Each row is a point. The points of each table are mixes of a few directions, plus a little noise. Count the directions of each table, and those that both share. Where both have some left over, give the other angles between the two spaces (their principal angles), to ten degrees, smallest first.

First (5 x 3):
[[  5 -28  37]
 [ 15   9 -15]
 [-20   2   2]
 [ 75  -5 -10]
 [-76  23 -14]]
Second (5 x 3):
[[-31 -15  27]
 [ 39  19 -34]
 [ 57  28 -48]
 [-32 -15  27]
 [-34 -16  29]]
Directions: first 2, second 1, shared 1

First (6 x 6):
[[  7 -15  12  -6 -13   5]
 [ 19 -39  31 -16 -36  13]
 [ 18 -36  29 -15 -33  12]
 [  4  -7   6  -3  -7   2]
 [-48  96 -77  41  89 -32]
 [ -1   0   0   0   0   0]]
Second (7 x 6):
[[ -7  41 -50  26  32  22]
 [ 11 -19 -30  41   1 -51]
 [ 15 -19 -59  69  10 -72]
 [ -4 -11  52 -46 -20  24]
 [ -1 -11  32 -26 -14   9]
 [  0 -10  26 -20 -12   5]
 [-15  29  28 -45   3  63]]
Directions: first 1, second 2, shared 0; angles 30

First (9 x 11):
[[ 11 -52 -15 -37  13  -7  32  25  -1   3  47]
 [ 11  26 -23  64  -6 -22  -1 -16  20 -59 -26]
 [-58 -14  36   5  58  35 -50 -32 -23  10  30]
 [ 18  30  18  46 -29   2   4 -22  55  22 -13]
 [ 43 -28 -21 -35 -31 -50  50  42 -30 -13 -12]
 [-28 -18 -14 -50 -13 101   8   7  33  32  12]
 [ 23  86  -1  25   7 -50 -46 -13   6  31 -16]
 [ 10   2 -17 -55 -28   6  14  30 -38   9 -35]
 [-26 -31  31  39  30 -14 -10 -23 -23 -35  11]]
Second (8 x 11):
[[  6   8 -52  37  35  -3  35   8  10 -31  20]
 [-59  -6  17 -54   6  81 -18 -27   4  46 -15]
 [ 14 -17  -3  29  68 -30  17  13   8  31  94]
 [ 10  -7  67 -22 -34 -41  -5 -21   4  64 -14]
 [-33   4 -11 -39 -31  44 -31 -10 -18 -40 -66]
 [ 39  -8  24   5 -26 -88 -18   6 -24 -26  -8]
 [ -3  17 -21   5 -23  16  20  -6  10 -17 -44]
 [ 25   6 -22  38   5  22  -2  35   6 -26  34]]
Directions: first 6, second 5, shared 3; angles 40, 90

First (9 x 18):
[[ -23   27   33  -37   46   -5   15  -34   24    2   33   16   32  -26
   -16  -12  -44   11]
 [  -6  -16    9  -33   -1  -20    8  -19    5    8   30   12    0   -8
    12  -17  -26   12]
 [  44 -101  -64   20 -121  -32  -21   45  -51   14  -19  -16  -81   50
    63   -5   57    0]
 [  -4   33    5   27   26   27   -3    9    5  -12  -24   -7   15   -2
   -24   18   13  -11]
 [   7   12  -10   32   -1   20   -8   18   -6   -9  -28  -11   -1    9
   -10   14   25  -11]
 [  -7   41   10   22   35   27   -1    4   10  -12  -21   -6   24   -7
   -28   17    7  -10]
 [ -22   16   34  -51   39  -17   18  -40   24    7   46   21   28  -28
    -6  -21  -53   15]
 [  -4   19    6    7   16   11    0    0    5   -6   -7    0   10   -4
   -12    6   -1   -4]
 [  14  -31  -23   11  -40   -7   -8   17  -18    3  -10   -8  -27   18
    19    1   22   -2]]
Second (8 x 18):
[[-22  18  10 -22   8  18  -8   7  17   6 -10   2   2   3   6   1  -2   9]
 [  7  28  14 -19 -76 -38 -65   4  37   6  14  11   6  42  42 -78  39  40]
 [-34 -13  -5  -3 101  66  68   3 -24   0 -29 -11  -4 -46 -43  94 -49 -38]
 [ 36  -6  -4  18 -64 -51 -32  -7   1  -5  24   5   1  24  20 -54  30  14]
 [ 10 -28 -14  25  40  11  44  -7 -33  -8  -2  -8  -5 -27 -29  46 -22 -30]
 [ 15 -17  -9  19   6  -7  16  -6 -18  -5   5  -3  -2  -9 -11  11  -4 -13]
 [ -9  18   9 -17 -20  -3 -25   5  20   5   0   4   3  15  16 -25  11  17]
 [ -3   0   0  -1   5   4   3   0   0   0  -2   0   0  -2  -2   4  -2  -1]]
Directions: first 2, second 2, shared 0; angles 50, 80

First (9 x 32):
[[  8 -14 -20  14 -33  38 -33   5  12  18 -46  -4  -8 -14  48  26  28 -48
  -61  -5 -44   7 -17  -1 -43  34  62  31 -20 -34 -26  32]
 [ 19  33   0   1  14 -36  30 -14  -2  31  11  28 -16  15 -42 -17 -22   2
   46  -6  63  22   7 -15  46 -48 -21 -48  25  -5  12   0]
 [-24  21   5  12 -20 -58 -26  11  -4   0  21   4  37 -53 -55   4 -48   2
   -1   4  15 -41 -13  10 -69 -14  -5  23 -47  36 -13  63]
 [ 10 -62   0 -20  -7  38  27 -37 -21 -65   0 -57   8  42  35 -10  49  58
  -38  25 -41 -20  34 -25  32  57   5  39  32 -23  21 -50]
 [ 21  -7 -25   6 -33  38 -41  -3  21  25 -52  -2 -10  -5  58  41  21 -45
  -62 -10 -40  18  -2  -2 -44  12  75  24 -25 -54 -26  38]
 [  4  67   6  21  22 -65  35  10  -4  67  22  63 -23  -9 -83 -35 -45 -33
   81 -16  99  27 -26  -7  51 -63 -45 -75  23  27   9  17]
 [-32  10  20   5  28  -9   6  32  -5  -5  29  13   4 -16 -23 -21 -14  -1
   40  -4   6  -9 -23  24   7   3 -50 -15  -1  53   4 -24]
 [ -7 -21  19 -52  47  33 -20   7  25 -61  27 -29  16  34  61  35 -11  74
   30  -3 -45   4  57  38  -2 -42 -30  -5 -11   5  14 -69]
 [  1 -28  -5  14 -18  19  22 -12 -22 -10 -13 -17  -8   7   3 -24  40 -10
  -33  12 -13 -10 -18 -22  21  62  10  24  24  -5   4  -8]]
Second (9 x 32):
[[  -5  -41   17    4   40   30   59   -4    3  -38    6  -36   29   -1
   -15  -40   -1   35  -13    4  -11    0   -5    5   20   -6  -37   48
    12   13  -15  -32]
 [  -9   91    5   -8  -66 -115  -38   -1  -35   35   58   41  -49   30
   -54   16    4  -47   76   36   41  -67    7  -13   -4   85  -13  -89
     6   53   63   17]
 [  19   54  -16    4  -38  -39  -43   -1   13   53  -13   34  -20   -6
    -4   38  -17  -50    6   -6   22    5    4   -3  -37  -16   43  -33
   -24  -22   -4   56]
 [  44   55   20   -3   12   -4   44    0   55   32   -1  -11  -22   47
     7   10   -1  -72    7   18  -18    0   14   25  -26   17    2    9
   -10    1  -16   -7]
 [  13  -43    5   -1   44   72   32    3   32  -19  -30  -29   16    4
    44   -6    8   12  -37  -13  -37   37    1   17    4  -33    2   48
    -1  -27  -34  -27]
 [ -29  -73   -7   -9   21   65  -18    8  -25  -48  -11  -15   14  -12
    46   -8   25   62  -20  -16  -29   20   -3   -2   36   -3   -7   12
    19  -10    5  -45]
 [ -37  -10   -8   -3  -26  -32  -40    0  -54  -19   25   16   -3  -17
   -21   -5    8   39   25    3   22  -27   -6  -21   24   28  -14  -38
    15   25   38   -3]
 [  17  -21  -20   -8   10   71  -40   10   33   15  -53    5  -12    1
    86   43   16  -15  -38  -30  -42   54    8   14  -13  -40   52    4
   -15  -59  -28   -3]
 [ -13  -11    6   23    4  -49   42  -15  -24  -13   18   -8   48  -47
   -94  -48  -45   38   -4    4   54  -22  -19  -22   -3  -35  -31   37
    -4   24  -12   45]]
Directions: first 5, second 4, shared 2; angles 70, 90
